Each row is a point. The points of each table are mixes of a few directions, plus a little noise. Count the directions of each table, and those that both share. Where both have some left over, give the other angles between the two spaces (their principal angles), to ten degrees, smallest first.
In the rows, zero is written as 128.

First (6 x 3):
[[113 114 140]
 [108 110 144]
 [123 123 132]
 [111 112 142]
 [102 103 149]
 [212 205  61]]
Second:
[[158 125 126]
 [ 63 201  83]
 [169 124 126]
 [113 157 109]
 [149 109 139]
 [153 114 135]
 [ 90  66 178]]
Directions: first 1, second 2, shared 1

First, 5 rows:
[[131  67  94 203]
 [140 112 134 171]
 [120 167 142  67]
 [114 158 128  64]
 [135 135 142 135]]
Second:
[[147 140 162 156]
 [148 141 163 156]
 [159 147 181 171]
 [137 133 144 141]
 [113 119 101 107]
 [ 71  93  31  49]
 [120 123 114 116]]
Directions: first 2, second 1, shared 1

First, 10 rows:
[[118  99  87 131 129 116 120 156]
 [121 108  99 130 129 120 122 147]
 [135 146 154 126 127 136 133 110]
 [130 134 136 127 128 130 130 122]
 [152 192 220 121 126 155 146  65]
 [131 137 141 127 128 132 131 119]
 [141 165 180 124 127 143 138  92]
 [101  54  22 136 131  97 107 200]
 [151 190 217 121 126 154 145  68]
 [102  55  24 136 131  97 108 199]]
Second, 7 rows:
[[196 157 158 171 156 129 155 105]
 [138 148 138 134  97 139 130 103]
 [153 140 140 144 135 129 138 117]
 [ 30  36  66  67 202  91  97 233]
 [125 140 131 126  96 138 125 110]
 [157 157 147 146 103 140 137  95]
 [ 96 118 115 108 105 130 115 133]]
Directions: first 1, second 2, shared 0; angles 40

First, 11 rows:
[[144  98 100 168 159 134 184 137 129 157 154]
 [104 171 168  70  84 119  47 115 127  86  91]
 [133 118 119 141 138 130 147 131 128 138 137]
 [120 142 141 109 114 125 102 124 128 115 116]
 [132 121 122 137 135 129 140 130 128 134 134]
 [158  74  78 201 184 140 230 144 129 181 175]
 [103 173 170  67  82 118  43 115 127  84  89]
 [120 143 142 107 112 125  99 124 128 113 115]
 [122 138 137 114 118 126 109 125 128 118 119]
 [120 143 142 108 112 125 100 124 128 113 115]
 [151  86  89 185 171 137 207 140 129 169 164]]
Second, 10 rows:
[[116  92 249 109  88  80  82  87  71 151  74]
 [124 117 166 122 116 113 114 115 111 136 111]
 [135 150  53 140 153 158 156 153 163 114 162]
 [134 147  63 138 149 154 153 150 158 115 157]
 [122 112 184 119 110 105 106 109 102 139 103]
 [135 148  62 138 150 155 153 150 158 115 158]
 [134 146  66 138 148 153 151 149 157 116 156]
 [134 145  71 137 147 151 149 147 155 117 154]
 [123 113 178 120 111 108 109 111 104 138 106]
 [122 110 187 118 108 104 105 108 100 140 101]]
Directions: first 1, second 1, shared 0; angles 60

First (10 x 14):
[[109 118 102 174  83 121 122 112 112 126 138 126 105 116]
 [146 138 152  85 169 135 134 143 143 130 118 130 149 139]
 [ 89 107  75 221  38 112 116  96  95 123 149 124  82 105]
 [ 99 112  87 199  59 116 118 103 103 125 144 125  92 110]
 [111 119 105 169  88 121 123 113 113 126 137 126 108 118]
 [165 148 179  38 216 143 140 159 160 132 108 132 173 150]
 [141 135 145  97 158 133 132 139 139 130 121 130 143 136]
 [160 146 172  50 204 141 138 155 155 131 111 131 167 148]
 [170 151 186  26 227 145 142 164 164 133 106 132 179 153]
 [ 90 107  75 220  38 113 115  96  96 124 149 124  82 105]]
Second, 10 rows:
[[104  89  82 218  67  39 136  53 122 131 135 111 135 157]
 [141 108 163 155 140 118  90 108  97 125 133 182 137 112]
 [164 106 131 102 139 166  95 118 175 140 211 145  76 102]
 [108 151 113 107  91 174 186 158 141 119 125 117 118  83]
 [127 144 109  76 175 120 142 148 162 140 107  90 150 170]
 [181 127 186 156 105 142  84 121 108 109 169 112  75 141]
 [126 139 134 113 141 108 159 132 132 125  97 110 161 151]
 [107 170 180 142  97 100 226 146  74  92  22 120 212 127]
 [126 127 107  75 169 193  90 161 154 147 164 158  96  90]
 [ 94 118  73 136 156 120  71 134 114 150 117 134 120 146]]
Directions: first 1, second 6, shared 1

First:
[[ 74 141 135 164 101 140  47 119 144  90  89 124 101 120  94  81 102 112
  153 125]
 [ 79 140 134 160 104 139  55 120 142  93  93 124 104 121  98  86 105 113
  150 125]
 [130 128 128 127 129 128 131 128 127 129 129 128 129 128 129 130 129 129
  127 128]
 [105 134 131 143 117 133  94 124 135 112 112 126 117 125 114 108 117 121
  138 127]
 [208 108 118  75 168 110 249 141 104 185 186 134 168 140 178 198 167 152
   91 132]
 [149 123 125 114 139 123 160 131 122 143 143 130 139 131 141 146 138 134
  118 129]
 [128 128 128 128 128 128 128 128 128 128 128 128 128 128 128 128 128 128
  128 128]
 [150 123 125 114 139 123 161 132 122 143 144 130 139 131 142 147 138 135
  118 129]]
Second:
[[163 166 148  97 106 112  44 109 131 179 127 151 117 228 139 117 105 188
   89 108]
 [113 134 126 116 112 155 152 136 125 113 140 113 125  84 132 138 143 115
  138 148]
 [118 145 130 108 135 115 111  99 143 144 158 153 127 142 164 110  96 144
  124 109]
 [144 135 133 146 120 121  90 111 146 138 108 159 112 168 148 109 126 143
  125 108]
 [151 145 125 130 108 102  69 124 110 155  99 159 106 147 155 120 142 131
  124 132]
 [115  94 117 166 143 134 174 141 128  99 121 114 138  93 105 129 138  98
  148 125]
 [129 126 136 139 105 160 137 129 142 118 132 118 126 137 115 124 133 136
  129 119]
 [128 114 117 140 106 118 124 145  90 144 148 113 136 112 110 127 127 115
  135 118]
 [123  98 116 143 155 108 160 148 104 121 128 106 149 104  96 140 128 104
  135 132]
 [ 95 123 132  94 191 156 220 138 160  70 118  96 145  66 116 165 143 106
  132 181]]
Directions: first 1, second 6, shared 0; angles 60

First:
[[128 116  67 141 150 141 123 133 126 118 138  98 144 130 150 124 123 166
  118 170 146  63 142 125]
 [138 139  45 135 125 134 154 102 130 135 131 137 125 157 146 119 123 191
  136 171 146  97 102 112]
 [124 138 177 111 116 107 125 124 132 127 122 139 119 130  96 144 136  94
  132 107 100 170 140 117]
 [136 122 192 141  99 146 119 135 119 137 142 178 111  95 146 117 134 101
  139  80 143 191  73 151]
 [140 115  26 161 144 173 148 130 120 140 131 115 141 130 199  85 109 200
  124 158 190  54  85 159]
 [133 119 155 142 118 148 124 140 121 137 133 148 123 105 153 111 127 116
  130  97 150 150  93 155]
 [111 134 172  97 147  95 121 140 138 120 100  84 138 138  77 149 129  76
  116 112  83 132 201 121]
 [118 157 197  86 106  69 124 103 141 117 122 147 110 153  43 180 148  81
  139 124  54 198 172  73]
 [122 146 158 102 128 106 149 124 137 141  90 117 124 149  95 127 123  94
  129  95 101 159 150 134]
 [138 118  66 153 130 156 132 125 121 130 146 135 132 124 173 110 122 180
  129 158 167  88  93 135]
 [121 105 153 137 143 132  89 153 123 106 152 108 141  97 130 143 135 110
  116 137 127 105 158 126]]
Second (9 x 24):
[[129 129 176 152  83 137 100 103 155 154 147 123 139 106 115 162 154 103
  143 108 151 209 118 125]
 [128 132 141 132 114 134 119 123 137 138 140 128 125 119 120 133 135 116
  135 122 132 151 126 128]
 [128 107 147 146 122 109 128 106 129 118  91 114 172 137 151 170 136 152
  117 121 152 148 123 120]
 [128 142  87 102 157 135 143 157 112 121 143 140  92 134 119  81 108 125
  127 144  98  69 137 134]
 [129 136 182 151  75 145  94 104 161 164 163 126 128  98 105 157 157  90
  150 105 149 221 117 127]
 [128 140  84 101 161 135 146 159 109 118 140 141  93 136 121  80 106 128
  126 146  97  63 138 135]
 [129 128 185 156  77 137  97  98 159 157 146 121 144 104 116 170 158 102
  144 105 157 222 116 125]
 [128 114  92 116 168 108 155 139 102  96  88 125 143 155 154 120 107 166
  106 144 120  61 135 126]
 [127 123  56  95 194 112 170 164  86  87  95 134 116 162 150  82  90 168
  103 158  96   7 143 131]]
Directions: first 4, second 2, shared 0; angles 40, 90

First (9 x 32):
[[130 125 110 120 131 114 139 124 110 129 115 127 135 126 113 112 110 125
  148 129 119  95 132 115 110 141 124 125 106 150 141 121]
 [131 133 145 132 133 121 130 134 130 122 114 139 119 133 131 128 119 132
  136 121 124 119 113 122 122 151 125 145 132 130 116 122]
 [120 125  97 107 118 134 128 112 118 133 139 115 147 125 120 112 110 123
  159 131 121  91 147 111 128 129 131 108 114 141 142 110]
 [168 144 247 200 181  67 152 192 139  97  34 197  52 144 136 161 148 148
   61 106 131 193  35 159  83 194 103 230 151 123  78 170]
 [122 114  81 120 117 143 126 112 117 143 162  99 151 112 116 126 152 118
  105 148 137 150 167 144 140  66 134  82 110 127 164 146]
 [122 127 114 117 121 135 125 119 127 131 138 120 138 127 127 122 121 126
  143 129 126 113 138 120 133 126 131 117 125 130 132 118]
 [129 123 131 144 126 141 120 132 139 134 148 119 125 121 134 149 169 127
   76 139 145 192 137 160 146  78 132 114 140 105 135 158]
 [118 137 134 110 117 141 118 119 140 124 134 130 133 138 141 121 100 131
  174 116 120  87 123 102 139 163 133 136 143 126 107  94]
 [112 125  95 104 107 156 114 106 133 138 166 105 152 125 133 122 125 123
  149 134 129 113 158 119 152 105 139  95 131 121 137 112]]
Second, 9 rows:
[[115 133 150 133 110 172  97 125 170 132 176 117 125 131 162 160 167 132
   95 130 149 193 135 152 179  86 143 116 177  77 105 136]
 [132 117 107 136 131 125 134 127 116 136 135 117 134 116 115 130 152 122
   94 142 136 158 145 148 125  87 127 107 112 130 154 154]
 [121 142 157 120 120 143 114 128 153 120 132 139 121 142 152 133 110 136
  159 112 124 109 111 111 144 165 133 149 159 113  93 100]
 [134 114  99 137 134 119 139 128 108 137 131 115 136 113 108 127 153 120
   90 145 135 158 148 150 118  82 125 103 102 137 163 159]
 [136 127 118 123 140  97 149 130 101 123  92 139 129 129 107 104  94 127
  161 123 111  73 118 105  92 169 118 142  97 164 137 115]
 [131 146 153 108 138  97 143 132 118 109  73 161 118 149 126  96  46 137
  227  97  95  10  87  66  91 249 118 182 120 167  94  67]
 [129 116 108 138 127 135 127 127 123 138 148 112 134 115 121 138 166 122
   79 146 142 180 150 158 137  69 130 100 120 119 153 161]
 [125 132 138 126 124 136 122 128 138 126 133 130 126 132 137 132 126 130
  134 124 129 128 124 125 137 135 131 133 141 120 116 121]
 [129 124 121 131 128 129 129 128 126 131 133 123 130 124 125 131 139 126
  113 134 132 143 135 137 130 110 128 119 124 126 137 139]]
Directions: first 3, second 2, shared 2

First, 8 rows:
[[122 132 130 125 132 132 130 130 114 127 129 139 131 128 123 135 126 128
  125 135 128 124 129 129 123 129 129 122 128 130 124 131]
 [144 117 124 137 115 115 123 120 170 131 123  97 117 128 142 107 137 127
  134 105 128 138 124 126 142 127 125 145 131 119 138 118]
 [112 139 132 119 141 142 135 137  85 125 133 160 139 126 113 148 120 129
  122 153 129 117 132 131 114 130 131 112 125 138 117 137]
 [ 89 154 138 104 160 163 141 146  23 122 138 205 154 125  89 177 106 130
  112 186 131 103 139 135  91 131 136  88 121 151 102 150]
 [111 140 133 118 141 143 134 138  83 125 133 161 140 127 112 149 119 130
  120 153 129 117 132 131 112 128 131 110 125 138 117 139]
 [144 117 123 138 114 113 121 120 172 131 124  95 117 129 144 108 137 126
  134 105 127 139 123 125 144 126 123 145 131 119 138 118]
 [130 127 128 128 127 127 129 127 132 127 128 126 127 127 129 126 129 128
  128 127 128 129 128 128 130 127 128 130 129 127 129 127]
 [174  99 116 154  91  89 113 106 249 136 115  40  98 131 171  73 152 124
  147  63 124 157 117 120 171 125 118 173 137 103 157 102]]
Second:
[[151 141 130 140 124 130 115 109 120 143 154 115 129 120 118 133 118 122
  122 104  87 135 139 113 102 108 114 123 117 142 101 135]
 [122 125  96 134 194 158 197 112 143 158 102 148 144 134 161 160 137 155
  155 119 167 139  95 166 179 107 134 132 100 119 140 133]
 [126 124  94 135 199 152 204 113 152 159  99 156 140 141 157 164 140 158
  151 123 177 131  89 175 181 101 128 133  96 114 136 133]
 [102 123 152 114  75 120  75 151 102  93 130 107 126 114 124  93 124 109
  127 145 111 135 158  93 110 173 151 128 166 135 152 119]
 [126 131 117 134 150 147 147 115 123 143 126 126 139 122 144 139 127 136
  143 114 124 143 124 131 141 120 133 128 117 134 130 132]
 [124 123 145 118  93 105  97 148 128 104 130 127 115 132 110 109 129 116
  111 147 130 113 138 118 111 146 127 129 147 123 131 122]
 [111 125 141 120  99 125  98 141 112 108 128 115 128 119 129 108 126 118
  130 137 118 134 145 107 119 155 143 128 150 133 144 123]
 [173 139 132 141 124 106 120 113 143 142 158 131 113 138  95 139 121 121
   99 113 101 108 127 130  92  90  90 123 108 130  79 136]
 [117 121 144 116  94 108 100 151 127 101 125 128 117 132 114 108 130 117
  115 151 136 115 137 119 117 152 132 130 151 122 139 120]]
Directions: first 1, second 3, shared 0; angles 90
